Each point is reached from the start by the listed moves, each made once or not at all, plus a little noise. Say if it took an odd or an even number of moves. Then give how often each move was made.

Moves:
(1): [ 29  -2 -10 -41]
(2): [  1  41  31 -23]
Start: [ -2   9  14 -22]
Points:
[ 28   7  -1 -68] -> odd (1, 0)
[ -2  45  43 -46] -> odd (0, 1)
[ 30  49  33 -85] -> even (1, 1)
[ -1   7  16 -24] -> even (0, 0)

Moves:
(1): [ 35   3  -4  -3 -14   7  -1   7  -1  16   6]
(2): [  7  48  19  -9  -4   7 -12  10  -4  15   7]
(3): [ -8 -29  63  19 -20 -15  -7  18 -12 -14  -9]
(4): [  9   4  -8  33  -2   2 -13 -10  -4  -8  -2]
(5): [ 11   0  15   0  33  15   4  -1 -20  14   7]
(6): [  9 -11   6  -5 -18  52  13  -1  13 -18  -3]
(7): [ 10   4   8  19  -2  -3  46  20 -29  -6  -8]
(8): [ -4 -16  -8   7  14   5 -14  31  -2   0  14]
Start: [ -4   4  14 -18  -2  18  -7 -15  13 -20 -20]
Points:
[ 42   4  82  18 -45  77 -45  41   4 -34  -5] -> even (1, 1, 1, 1, 0, 1, 0, 1)
[ 23  45  47 -16 -28  67  36  21  -9 -33 -20] -> odd (0, 1, 0, 0, 0, 1, 1, 0)
[  4 -38  95  25  24  12  20  56 -50 -26 -19] -> even (0, 0, 1, 0, 1, 0, 1, 1)
[ 37 -13  15 -18  29  52 -21  23 -13  16   9] -> odd (1, 0, 0, 0, 1, 0, 0, 1)
[-11   7  85  -5 -18  16 -43  46  -3 -16  -8] -> odd (0, 1, 1, 0, 0, 0, 0, 1)

Moves:
(1): [ 29  -9 -23  12  11  -8  -1  -4  12   1   6   8  -2   4   8]
(2): [  1  27  -7 -17  -3   8   1  -7   0   3  10  12 -14  -4  -1]
(3): [ 19 -12  41 -11  -1 -27 -11   0   6 -15   6   6  -6   7  18]
(4): [  2  22   9  26   8 -12  -7   0   5  13  12   1  15  -7   0]
(5): [-14   1  -2  -9  28  -7  -8  -5   0  -7  -7   9   4  11  18]
(6): [  0   0  10   6   3  23   1   6 -17  -1   7   5  -6  11  -1]
(7): [ -9  -5  10  15   8 -24  50   4  -7 -15   2  23  -8  -2  14]
(8): [  5  -6  -7  -5   0 -15  -5  24 -10   9  14  -4   3  -3   0]
(9): [ -6  -6  10  -6   8   9  -2   8  27   5   7  21   5 -11  13]
(10): [  5  -6   2 -10 -13  -9   6 -17 -10  30  11   8  27  26   2]
(11): [ -4 -19 -12  10 -11  -4 -11 -11  -7 -13  44  -8  -1  -7   4]
(12): [-12  -5 -10  -1 -10 -21 -16   8  -6  -2  -2  29  12  -4 -18]
Start: [  9   7   8 -15   7 -22  23  -4 -19   5  -9   7 -13 -27 -21]
Points:
[ 18  -9 -15  14  47 -64 -14   6  10  16  69  32  16 -41  19] -> even (1, 0, 0, 1, 1, 0, 0, 1, 1, 0, 1, 0)
[ -8  18  19  31  16 -80  46   6 -26  -4   2  61   4 -44 -25] -> odd (0, 0, 0, 1, 0, 0, 1, 0, 0, 0, 0, 1)
[  6 -37 -25   2  20 -95  45 -27 -35   1  42  76  26   1   4] -> even (1, 0, 0, 0, 1, 0, 1, 0, 0, 1, 1, 1)
[-13   4  15  26  42 -70  46 -19 -32 -18  37  32  -2 -33  17] -> even (0, 0, 0, 1, 1, 0, 1, 0, 0, 0, 1, 0)

Moves:
(1): [ 17   9 -22  15 -20  -6  12  -1  10  18 -16   1 -13  -4  -6  13 -26  -6
 -22 -10  -9   0]
(2): [  4  25   5   8   2  11  -7 -16  -7 -14  -5  -1   7 -21  -3   9   8  13
   6  -5 -11   1]
(3): [  8 -14  17  -2   6  10  -1  -6   2  -4   4  -2  12  -5  -3  -1  -5   3
   3   4   1  11]
(4): [ -6  -4  16  23   4   5   0  -8 -19 -10  -5  -7  19   4   4  -6   9  -5
   5   2  -9  -1]
(5): [  8  -6  -3   1  27   0  13  -8   6   3   1   4   2  -2 -12  -8  -8  16
   8   0   4 -17]
(6): [  0   9 -22   2  -4  36   0  -2   2 -12   2  -1   2  -2  18   3 -11 -13
 -13   1   6 -11]
(7): [-12  -3   2   6 -16   6  11  -4 -11  10   1 -11  -4 -13 -15   6   5   6
  16  19  18  -6]
(8): [ 11  16 -15  -1   9  10   2  33  -9  18  -7  11 -10  15   0  -7   0   1
   8  -5 -15  17]
(9): [ -2   5  11  19  -6  -7   8  10  21 -10  13  14   8  -8   4  -5   5   0
   5   6   7   3]
(10): [ -6   6   9   4  -6  17 -16   4  11  30   7   4 -13  13   2  -2   9   7
 -10  11   8  -9]
(11): [  6  10   2  -4   0   2  -1  -7 -16   3  18   4   8   1  -2  -1   1 -11
  -4  -2   0   8]
(12): [ -6  -1   1  13  -2   7 -11   0 -16 -13 -17  30  -3   6  -4  15  -3  -2
   3   2  16   4]
(13): [ -8  -8  -3  -7  10  -4   0   2   6  11   4   6  29 -11  -2   3   0   2
   1  -4  -6  11]
(14): [  0   4  -2  -9 -13  -4  24 -10  31   0 -14  14  -6  24  -5   8   6 -12
   1   8   5   3]
(15): [  4   2   4 -12   2  -4  10  -5  -2  15  -5  -1   7 -11  18  -6   2   6
   5   0  17   2]
(16): [ 10   4  -2  -2  25   7   4  16  -5   6  -9 -15   6 -19   5  25   1 -22
  -5   4   3  -2]
(17): [ 13 -24  -1 -15  -3  -6   5  -8  -6   0   5   2  15 -12  -8 -20  25  -4
   6 -21  -2  -5]
(18): [ 10   4 -18  15   2   1  11   7   3 -12  12   0 -10  23   2  23   0  28
  -8   1  12   1]
(19): [ 16  -2 -14   1   1  -2 -10  -4   9  12  -1   9   5   3  13   3  -3  -5
  17   9   2   8]
(20): [  0   0   1   3  -4   2  -7  -2   0  -9   0  -2   8  -2  -7  -7   3   8
 -17  22   6  -2]
Start: [  8 -17   5  -2  -5 -15 -25 -12   9   0   3   1  -7  -6   1   5  -5   9
  21 -18  35   4]
Points:
[ 63   3 -31  84  -9   4   1 -11 -11  -6 -16  50  19 -18 -31  22  13  59
  50  -2  56   6] -> even (1, 1, 0, 1, 1, 0, 1, 1, 1, 0, 0, 1, 0, 0, 0, 0, 1, 1, 1, 1)
[ 29  53 -54  39 -51  58   9  -5  22  39 -37  46 -48  25   8  67 -15  36
   8   3  83   8] -> even (1, 1, 0, 0, 0, 1, 1, 1, 0, 1, 0, 1, 0, 1, 1, 0, 0, 1, 0, 0)
[ 75 -51 -41  10  29 -12  24 -22  48  20 -26  47  29  -3 -21  63 -17   6
  29 -27  58  18] -> even (1, 0, 1, 0, 1, 0, 0, 0, 0, 0, 0, 1, 1, 1, 0, 1, 1, 1, 1, 0)
[ 12 -16  29  46  49  57 -29 -11   2   4  21  38  61 -28  10  27  -7 -14
  12   5  63   4] -> even (0, 0, 1, 1, 1, 1, 0, 0, 1, 1, 1, 1, 1, 0, 0, 1, 0, 0, 0, 0)
[ 55 -17  -6   0 -45  -3  15  -8  56  95  10  48  38 -17 -10 -10  19   4
  32  17  66  46] -> odd (1, 0, 1, 0, 0, 0, 1, 1, 1, 1, 1, 0, 1, 1, 1, 0, 1, 0, 1, 1)
[ 49  27 -13  60 -30  10  21 -21  10  27 -14  66  43  -2   2  60  -7  24
  58   5  62  66] -> even (1, 1, 1, 1, 0, 0, 1, 1, 1, 0, 1, 1, 1, 1, 1, 0, 0, 1, 1, 0)
[ 27  -1 -29  43  15  16  -9  -4  -3  45   3  21   1 -14 -40  73 -24  34
 -17  26  84  -7] -> even (1, 0, 0, 0, 1, 0, 1, 0, 0, 1, 1, 1, 1, 0, 0, 1, 0, 1, 0, 1)
[ 32  26 -25  52 -19  23  -3  13  -3   8   8  23   5   1  22   1 -26 -26
  -1 -28  15  20] -> even (1, 0, 0, 1, 0, 1, 0, 1, 1, 0, 1, 0, 0, 0, 0, 0, 0, 0, 0, 0)
[ 40  35 -32  33 -18  28  -6 -49  81  31  12  56  32 -11   0  21 -20   7
  -5  15  44  -1] -> odd (1, 1, 0, 0, 1, 1, 0, 0, 1, 1, 1, 0, 1, 1, 0, 0, 0, 0, 1, 1)

Moves:
(1): [ 11   5  -3  -8  -7   4   0  -1   7  -7 -13  19  -2   4   5   3  -6  -2
  -6  -1  -6  -3  -9  -3   2   9  -2]
(2): [  4   6  12   8 -29   1   3   7   0  -4  -1  -1  -8  11 -16   7  -5  21
  13   0  11  -6  -2  10  -7  10  -7]
(3): [ 16  16   1   9  -7  -3  -2   6  10  -4  -6  -4  18  -3  -9   7 -13  -5
   9   3 -15   7  -9   9  -8   0  -5]
(4): [ -8   1   0  -2  -9  -6  13  10  -4  -7  14   9  -3  10  -2   0 -12 -16
 -12  -6  17   5  -5 -14   1   5  -4]
(5): [  2   8   2   2 -11   1  -3 -14 -12  14 -14  -3   7  -9   1  -9  -4   2
 -16   7  -8   3   4 -12   2  -2 -12]
(6): [  7 -23  -6   1  -6  11  -4 -13   7 -20   6 -11  -8  10 -12   1  -7   9
   6  24 -10  -4  15  27   5   5  -8]
(7): [  5 -12  21  -2  -1   6  -3   3   0   0   5  -6  -1   8  -1  -5  12   3
   6  -9 -11  10 -11  -8   0  -9  -8]
(8): [  6   7 -18  14  14   1 -10 -13  -4  -2   6   9 -15   7  -1   2  12  -5
   0   8  -6   3   5   4   2   8 -14]
(9): [  2  11  -8   6 -19   1  14   0  -7  20  -2  -1 -22 -13  -1  -7   4   5
  -4  -6 -11  -5   7  -1  11   1  -5]
(10): [ -6   1   6  10  -5  11  -4  13 -11   7  20  12   6  -5   5  -1  -4   2
  -2  13  -1   6   4   1  -3  -3  -6]
(11): [ -7   8 -11  -1   3  -6  -1   1   6  13   7  -5  -8  -4  -2  22 -17   7
  -8  17   5  11 -14 -14   6 -14  14]
(12): [ -9 -16  13 -14   7  -4  30  -3  11   1  -3  14   3   7  13  13   6   2
   4  17   5  -7   9 -13   5  23 -17]
(13): [ -1   3 -21 -13   5   1 -20  15  22   7  -2   7  22   9  -8 -15  11 -12
   0  10   7  -4   1  -1   7  -3   8]
(14): [-10  -6  -9  17  17 -10  11 -20  -1   5 -10   4   0  -7   4  -7  -2   5
   7   0  10   3 -17  13   1  -8  -8]
(15): [-13  12   3 -10   0   5  -2  -6  -3 -15   2  -9  -6  -8   8   4  -1   4
   4  13   6  -6  10  -2  -3  -7  -6]
(16): [ 16   2  11  12   2 -10  10  -1   5  -2  13 -17  11   0  16   1  23  -9
 -18  12   5 -16 -16   6   3   8   0]
(17): [ 10   3  23  -6   6  -3   1 -18  -2 -17   7  -3   3  -9  -8 -15   7  -2
  -9  -7   5   0  13 -16   0 -11   5]
(18): [-14 -18 -17   3  -7  14  -6   6  -1  -6   2   0  15  -4   1   3  17  25
  -6  -7  -1   8 -18  -5  -1   5  -1]
(19): [  5  -1   1  19 -14  11   3   0   3   2   1  -6   0 -14  -4  -7  -8  -4
  23  -2   6 -21 -16 -12  -4  12 -14]
(20): [ 10 -17 -15  -7 -15 -35  -1  12   4   9  -1   3 -14   6  11  -1  18  -1
  13  18  12   5  -3   1   0 -13  -1]
(21): [ -8  -6   3   4   0   1   0   7   2  -5 -13   5  -7  -8  -7  -1  -3   6
 -16  -4  13  -1   3   0   1   4   0]
(22): [-16 -19  10  12 -10  12   1 -14  11   4  -9  20   4 -12  11   2  -1 -20
  -5   6   4   5   0  -1   3   0  10]
(23): [ 11  -2  -2   7   2  -8   6  -3  16   6  -8  -5  -1  12   0   6 -16  10
  -2  -8  15   1   7  -5  -4  -9  -9]
(24): [ 10  -2 -16 -10   0  18  13  -8 -13  -9   2   1   0 -13   3  -7  -2   5
 -12  10  15  21   1  18   9   7 -12]
Start: [-11   5 -11  10  12  -8  17  -9  18  -4 -19   8  -7   1   3  17   4   9
 -12  12  -7 -14  -2   3  11  11   4]
Points:
[ 13 -15 -22  80 -46   8  43 -35  12   0  -1  20 -26  24   1  12  17  59
 -45  39  -2  -8 -37  14  24  30 -78] -> odd (1, 1, 0, 1, 1, 1, 1, 1, 1, 1, 0, 0, 0, 1, 0, 1, 0, 1, 0, 0, 0, 0, 1, 0)
[-12  -5 -27  49   0  21  45 -54  31 -37  19   1  -5 -34  25  27   5   3
 -59  48  64  -1 -36 -36  23  16 -26] -> odd (0, 0, 0, 1, 0, 0, 0, 1, 0, 0, 1, 0, 0, 0, 1, 1, 1, 1, 1, 0, 0, 1, 1, 1)
[-42 -43  12  35 -29  -4  68 -55  30 -10 -33  39 -11  12   3  24 -21  11
 -13  61  21 -13   1  14  21  45 -42] -> odd (0, 1, 0, 1, 1, 1, 0, 0, 0, 0, 0, 1, 0, 1, 0, 0, 0, 0, 0, 0, 0, 1, 0, 0)
[-10 -24 -30  25   0  18  54  -3  28 -23  14  61  22  29  22  14  55  27
 -40  57  36   7 -62  10  33  64 -65] -> even (1, 1, 0, 1, 0, 0, 1, 1, 0, 1, 0, 1, 1, 1, 0, 1, 0, 1, 0, 0, 0, 0, 0, 1)
[ -7  -7  -9  38 -55 -24   4  19  89   8 -44   6  -6  -3 -13  34 -20  17
  27  57  45 -12 -36 -20   2 -19 -14] -> odd (0, 1, 1, 0, 0, 0, 1, 0, 0, 0, 1, 0, 1, 0, 1, 0, 0, 0, 1, 1, 1, 1, 1, 0)
[ 16 -40   2  76 -59  49  70 -68  18  -8   2  17 -13 -31  11   3  27  51
 -42  78  22 -24  11   5  33  66 -84] -> even (0, 1, 0, 0, 1, 1, 0, 1, 1, 1, 0, 1, 0, 0, 0, 1, 1, 1, 1, 0, 0, 1, 1, 1)
[-27  14 -26   6  -4  -5  30   2  29 -27   5   4   1  -2  29  49   6  16
 -58  40  18 -14 -55 -30  20  17   6] -> even (1, 0, 0, 1, 0, 0, 0, 0, 0, 0, 1, 0, 0, 0, 1, 1, 0, 1, 0, 0, 0, 0, 0, 0)
[  9 -41   6  66 -33 -26  44 -57  14  -8  -9  49 -47 -16  25 -20  40 -14
 -66  66   5   0 -14  -1  40   6 -47] -> even (1, 0, 0, 1, 1, 1, 1, 1, 1, 1, 0, 0, 0, 1, 0, 1, 1, 0, 0, 1, 1, 1, 0, 0)
[-43 -41 -28  -2  35  16  51 -58  57 -27 -37  36  35 -25  29   0  23  26
 -30  47  58   6   2 -10  29  10 -26] -> odd (0, 0, 0, 0, 0, 0, 0, 0, 0, 0, 0, 1, 1, 1, 1, 0, 1, 1, 0, 0, 0, 1, 1, 1)
[ 21 -26  -7  71 -40 -19   1  10  62  23   6  24  -2  24  16   5  46  -8
  15  59  35 -30 -34  -1   7  13 -37] -> even (0, 1, 0, 0, 0, 0, 1, 1, 0, 1, 0, 0, 1, 0, 0, 1, 0, 0, 1, 1, 0, 1, 1, 0)
[ 15 -19 -27  66  -6  26  37 -95  17  -9 -11  -7  -2 -47   5   1  31  30
 -62  70 -27  33 -42  22  45   2 -39] -> odd (0, 0, 1, 0, 1, 1, 1, 1, 1, 0, 1, 0, 0, 1, 0, 1, 1, 1, 0, 0, 0, 1, 0, 1)
